Every row gives one point. The window is the flat piece filled in between its corners: a triangle in 3 columns, a solid with four corners in 4, and so on. A path goes straight from each point to the next, and from the last back to the first. List the points from which the path goes on through the window.

Window (3 x 3):
[[1.6,-1.4,1.6],
[-0.5,7.9,3.1],
[-0.8,-4.1,-1.5]]
Path:
(1): [-2.0,-4.6,2.4]
(2): [-1.8,0.5,3.0]
(3): [4.3,2.8,-1.3]
(4): [1.0,-2.1,-3.1]
(5): [-3.0,-5.3,1.5]
(6): [-2.1,3.9,5.8]
(7): [3.3,6.5,1.7]
(8): [2.6,-0.9,-1.3]
(9): [-0.2,-2.1,2.8]
(10): [-1.1,4.8,4.7]
(11): [2.1,4.6,1.5]
(12): [3.4,-3.2,-3.5]
Through the window after points: 2, 4, 8

Window (6 x 6):
[[0.0,1.0,0.3,2.2,2.6,1.3],
[4.4,0.0,5.9,-0.5,0.2,2.8],
[0.8,-1.7,6.7,-2.6,7.1,1.4],
[0.3,-1.1,-9.9,-3.5,-2.9,-4.0],
[-4.7,2.9,-4.3,-3.7,-1.4,-5.3],
[-5.2,-2.6,-1.9,-1.1,-1.8,-2.7]]
Path:
(1): [-2.1,1.3,-2.5,-1.9,-1.1,5.3]
(2): [2.1,-2.0,0.0,-0.7,1.0,-5.2]
(3): [3.4,-1.7,4.0,0.4,3.4,-2.0]
(4): [-1.2,-1.7,0.9,-3.7,0.3,6.6]
(5): [-0.7,0.5,-4.7,-2.6,-2.5,1.4]
(6): [1.8,-1.2,-3.0,-0.1,-1.1,-5.1]
(7): [-1.7,-0.9,-2.7,-1.1,1.2,-5.4]
(8): [-6.6,1.0,-4.8,-3.9,0.6,3.2]
(9): [-2.8,-2.8,0.3,-4.2,1.0,5.4]
(10): [1.7,-1.8,2.8,3.6,3.3,-5.2]
(11): [0.9,-1.2,-4.7,-0.2,-0.6,-5.8]
(12): [-2.5,0.2,-5.0,-3.2,-1.1,2.7]
(13): [1.7,0.1,2.7,-1.9,0.4,2.9]
(14): [3.1,-1.9,3.2,0.7,0.9,-4.0]
(15): [3.1,-4.2,3.8,2.7,4.8,-4.3]
(16): [-1.0,-0.1,3.9,-3.7,4.2,7.1]
Through the window after points: 1, 11, 13

Window (9 x 9):
[[0.2,-1.5,2.3,2.8,4.0,-4.8,2.3,4.6,6.1],
[-3.1,-4.1,-1.3,2.4,-2.0,-6.7,1.3,3.1,3.2],
[-3.8,-0.8,6.3,0.2,-0.6,-5.2,-0.3,4.7,2.5],
[0.1,0.5,0.4,-3.9,0.7,-7.1,1.9,5.1,0.1],
[-2.2,-2.8,1.3,-0.2,-0.7,-0.2,5.1,5.0,1.6],
[8.8,-3.1,-1.1,-2.8,-5.9,4.6,-4.8,-2.0,-2.8],
[5.5,-6.4,-0.6,-4.9,-1.8,3.7,-2.7,-8.1,-4.1],
[1.8,1.8,-2.4,-2.1,-2.2,3.5,-3.2,-3.5,-1.2],
[2.2,-2.4,3.1,2.2,-4.1,-5.1,7.2,-3.9,2.3]]
Path:
(1): [2.9,-1.9,1.4,0.7,0.4,1.0,-1.5,1.9,-3.6]
(2): [-0.4,-1.9,-0.9,-5.5,-2.8,-1.4,-2.9,-0.5,7.3]
(3): [3.1,-2.7,2.8,-5.4,-4.5,-1.2,1.0,-2.0,4.0]
(4): [1.2,-0.6,1.5,3.7,1.0,-1.6,2.5,-0.5,-4.2]
(5): [2.1,0.1,1.7,4.1,3.1,-4.2,1.5,2.7,-3.3]
(6): [0.2,-1.6,1.1,-1.3,-0.4,-2.0,0.2,1.8,4.5]
(7): [-0.4,-0.8,2.3,-4.1,-2.7,-4.5,1.5,4.4,7.3]
(8): [-1.8,-1.8,4.7,4.8,2.3,-3.6,-0.3,1.2,-4.6]
(9): [4.5,-0.9,0.7,-0.5,0.8,0.7,-0.1,0.0,-3.7]
(10): [3.3,-2.2,2.2,-4.4,-4.0,-1.0,-0.5,-0.3,2.3]
(11): [-0.2,-1.2,2.5,-2.7,-2.1,-3.0,-0.8,2.9,5.2]
(12): [-0.8,0.0,0.2,1.1,1.6,-5.1,2.5,2.1,-6.4]
Through the window after points: 5, 7, 11

Window (11 x 11):
[[1.7,4.2,4.4,-1.9,1.1,-2.9,2.7,-3.0,0.8,-3.4,-1.9],
[1.4,6.9,-2.2,-4.9,1.4,-4.3,-3.2,4.7,-4.1,-0.2,3.6],
[-5.3,-0.6,9.6,-3.5,9.1,3.9,0.3,4.4,1.6,11.5,-1.6],
[5.0,1.2,-0.4,0.4,4.4,-2.2,4.3,7.1,-0.2,1.6,-0.1],
[-0.7,7.7,-1.0,1.4,5.0,1.8,2.1,2.2,1.4,-1.7,1.9],
[-1.1,0.1,-7.0,0.5,-7.3,1.6,-2.2,-0.4,-0.7,6.3,0.4],
[-6.2,3.0,-4.9,3.9,-3.7,3.3,0.2,-4.6,-6.8,-0.8,-0.9],
[-2.1,-3.9,-6.1,-5.1,-3.9,-3.1,-1.1,0.0,1.1,0.2,-1.7],
[2.8,-5.2,-5.3,-3.1,2.6,-0.6,-0.4,-6.2,1.2,5.4,-1.1],
[4.4,2.8,-0.3,1.7,2.5,-3.0,-2.8,3.2,0.6,-4.7,-0.2],
[-0.5,-0.5,2.3,1.8,0.6,11.4,4.1,-1.4,-1.5,-0.3,-1.3]]
Path:
(1): [3.7,4.1,-3.7,-2.2,2.7,0.7,-2.9,4.3,0.0,1.0,-5.7]
(2): [1.4,-0.8,-0.3,1.4,0.9,-1.7,4.9,3.1,-0.6,2.7,3.6]
(3): [-2.0,-2.6,2.9,-1.6,0.5,-0.2,0.4,-0.2,0.1,3.7,5.0]
(4): [-1.0,6.0,-4.8,0.8,0.8,5.4,-0.7,1.8,-1.7,4.4,-7.8]
(5): [-0.8,3.4,-1.1,-2.5,1.8,1.0,0.4,1.1,-1.2,3.6,-3.3]
(6): [-0.9,-1.1,-1.0,-1.3,-0.2,1.8,2.1,0.8,-0.4,2.2,4.1]
(7): [0.8,-2.5,0.5,1.1,1.0,-0.7,3.5,2.0,-0.3,2.7,5.6]
(8): [2.9,3.1,-3.6,-1.3,1.5,-0.2,0.1,3.1,-0.5,2.0,-4.0]
(9): [3.4,3.4,-1.7,-1.2,2.7,-3.0,0.6,-1.8,-1.1,0.7,-10.4]
(10): [0.1,0.0,0.8,-1.5,1.1,0.5,1.7,-1.4,1.4,0.2,5.5]
(11): [-1.3,-0.1,0.0,-0.3,1.6,-0.2,0.9,1.5,-0.7,3.4,3.5]
(12): [-0.5,2.3,-1.6,-1.3,3.2,3.6,-1.3,4.3,-0.4,4.4,-4.0]
(13): [0.4,7.1,-2.6,-0.5,3.7,1.0,0.6,0.3,-0.3,0.6,-3.0]
(14): [-2.7,0.2,1.2,1.6,-0.2,0.6,1.5,3.0,-0.7,-2.3,8.6]
(15): [-3.4,-2.4,3.1,-0.5,2.9,0.3,1.9,-0.8,-1.2,5.0,5.5]
(16): [-2.4,3.1,1.8,-1.1,4.0,3.4,-0.2,3.3,-0.8,4.8,-5.4]
Through the window after points: 1, 3, 7, 9, 13, 15

Window (14 x 14):
[[-1.4,2.6,1.6,-4.3,5.0,-1.5,-1.0,-1.9,1.9,3.1,-0.4,-5.0,2.9,-0.1],
[1.2,-2.6,1.2,-4.2,-1.2,4.0,-3.5,-4.6,-3.6,2.8,1.8,-4.5,3.1,5.3],
[-1.9,-1.3,-1.9,-1.5,-2.2,1.3,-0.6,0.8,4.9,2.2,-1.6,-1.6,4.8,0.6],
[-4.7,3.5,1.8,-2.2,-2.8,-0.1,-2.1,-3.2,-2.7,1.5,4.5,-2.6,4.0,0.4],
[-1.3,-0.4,-0.5,-4.2,-0.2,2.3,1.9,-2.8,-3.3,-2.4,-1.5,0.7,1.3,0.7],
[-2.1,-0.5,-4.0,-2.1,1.6,2.1,-0.9,-5.7,-0.8,4.3,4.2,-2.0,1.4,-0.9],
[9.4,-3.0,0.2,-0.9,-1.0,2.9,-4.1,7.1,3.7,-2.4,2.8,1.9,0.0,-3.3],
[-0.3,-6.3,3.7,0.4,0.3,1.9,0.3,4.7,3.3,-0.2,1.4,-1.6,-1.1,-4.1],
[1.0,-0.5,4.8,-0.7,-0.5,2.9,0.8,-6.5,-1.4,3.9,-0.1,4.8,3.3,2.6],
[0.6,4.7,0.4,-1.2,-4.2,8.1,-7.5,-10.1,-3.0,0.6,1.7,-1.4,-6.2,7.7],
[-1.4,0.7,0.6,-3.8,-2.8,1.6,4.5,4.9,-1.4,6.8,0.7,-0.6,-1.2,-1.9],
[8.4,-8.9,0.5,-3.4,-2.5,-4.3,-7.4,5.8,6.2,-2.7,1.5,3.3,-3.8,-1.9],
[1.0,-3.8,0.5,-1.2,-0.8,-1.2,-2.1,5.2,0.4,3.5,-3.8,-1.4,2.8,-8.8],
[13.3,-5.5,1.3,1.8,-3.9,-3.9,-4.1,-7.3,4.6,-5.3,1.1,-2.6,-0.4,2.9]]
Path:
(1): [4.9,-2.7,3.9,-7.4,-4.1,4.2,0.6,-2.5,1.1,-1.0,1.7,-1.2,0.5,-2.0]
(2): [2.9,-1.6,-1.5,4.9,1.5,-1.9,-6.5,-0.5,-0.6,0.9,1.5,-0.5,-1.3,2.4]
(3): [2.1,-2.4,-0.9,2.6,0.7,-0.6,-4.0,0.6,-3.0,3.5,-1.5,-2.1,2.8,0.5]
(4): [1.4,-2.5,1.5,-3.8,-2.0,1.5,-1.2,-0.2,1.8,1.3,0.0,-1.2,1.6,-2.4]
(5): [6.1,-2.9,2.9,-6.0,-4.2,1.7,-2.0,-5.4,9.3,-3.1,3.9,-1.5,3.6,-1.2]
(6): [5.6,-2.9,-0.5,1.6,-1.2,-1.5,-2.5,-1.9,-0.7,-1.1,-0.8,-1.3,-0.5,2.0]
(7): [2.2,-3.1,-2.3,2.9,2.0,-0.9,-0.9,0.5,-1.6,0.8,0.8,0.1,0.2,1.9]
(8): [1.8,-0.9,1.2,-8.3,-3.4,3.6,-3.3,-2.3,3.2,0.0,2.4,-0.4,0.3,-3.4]
(9): [1.5,-2.1,1.4,-3.9,-1.4,3.0,-0.3,-2.4,0.5,-0.5,0.8,0.3,-0.3,-1.4]
(10): [1.4,-1.0,-2.4,2.3,-2.6,0.1,-3.2,0.3,-4.0,0.2,-0.1,0.0,1.9,5.4]
(11): [0.6,-1.4,-0.2,0.7,-0.5,-0.6,-1.8,-1.5,-0.1,0.6,1.4,-1.0,1.0,2.6]
(12): [3.6,-1.2,3.1,-9.7,-4.0,4.7,-4.0,-2.9,2.7,2.7,0.8,-1.8,1.7,-3.6]
Through the window after points: 3, 5, 7, 11
